Rows are points. The last column is the point's height on a tilted bowl or saddle (a function of degree 2), plus a little noise. Count its main directions that bend up, bend down and stay straight.
(in the rows, 128 means zero)

Points (17 x 4)
[[125  87  52 189]
 [ 87  76 119 102]
 [166 105 152 126]
 [ 96 109 139 113]
 [132  32 181 113]
 [198 190  83 249]
 [175  72 129 118]
 [119 117 136 117]
 [191 125 104 176]
 [138 129 146 125]
 [105 109  86 141]
 [132  53  62 151]
 [218 122 181 207]
 [150 137  99 150]
 [ 90 176 108 158]
 [139  83  92 125]
 [190  45 168 132]]
Directions: 2 up, 0 down, 1 straight

Points (23 x 5)
[[145 130  67  98  88]
 [159 137 126  65  76]
 [163 182  88 117  90]
 [116 141 143 128 119]
 [131 157 114  45  83]
 [  7  95 191  82  66]
 [225 150 152  69  35]
 [179  87  80 158  78]
 [152 111  22 145  61]
 [ 92 143 159 141 122]
 [ 75  65 150 164 146]
 [135 165 188 154 127]
 [152 144 176  83  93]
 [ 99 117 187 110 118]
 [ 88 143  89 130 116]
 [ 90 144 142 128 119]
 [182 121  99  69  56]
 [111  67 193 125 145]
 [121 121  85 152 108]
 [144 139 123 139 111]
 [150  83  99  44  62]
 [108  92 134 141 131]
 [159 146  80 198  77]]
Directions: 1 up, 2 down, 1 straight

Points (25 x 5)
[[135 164 213 132 148]
 [133  89 110 200 160]
 [132 166 191  84 182]
 [133 128 157 138 147]
 [142 112 135 132 159]
 [156 102 192 150 148]
 [172 151 149  56 200]
 [173 114  54  75 208]
 [122 116 143 183 128]
 [ 55 104  81  58 172]
 [137 107 169  76 174]
 [ 99 211  46  46 189]
 [139  25 131 191 196]
 [117 102 152  98 162]
 [148 203 226 128 162]
 [194 125 121 135 179]
 [ 81 138  93 146 128]
 [207 195 103 145 160]
 [ 16 156 128 180  60]
 [ 98  48 120 134 170]
 [137  92 165  99 165]
 [ 82 108 100 114 154]
 [105  83 133 156 149]
 [177 101 152 132 168]
 [107 111 127 175 132]]
Directions: 1 up, 1 down, 2 straight

Points (23 x 5)
[[ 90  89  84 136  78]
 [160 144 154  92 121]
 [  7 121  87 122 107]
 [ 77 110 149 143 112]
 [ 51  62  79 111  79]
 [ 75 132 118 132 111]
 [125  81 169 199 103]
 [161  55 138 143  63]
 [120 104 121 128 111]
 [120 146  85 143 104]
 [ 95 177 191 108   7]
 [138 113 101  93 112]
 [ 80 114 180 160  99]
 [ 64 112 112 151 109]
 [148  34 150 166  47]
 [164 186 125 104 110]
 [118 143 128 132 115]
 [100 133 142 141 111]
 [ 85  99 171 102 116]
 [ 98 160 127 101 102]
 [140 154 137 126 114]
 [102 139 154 120 104]
 [115 115 126 110 120]]
Directions: 0 up, 1 down, 3 straight
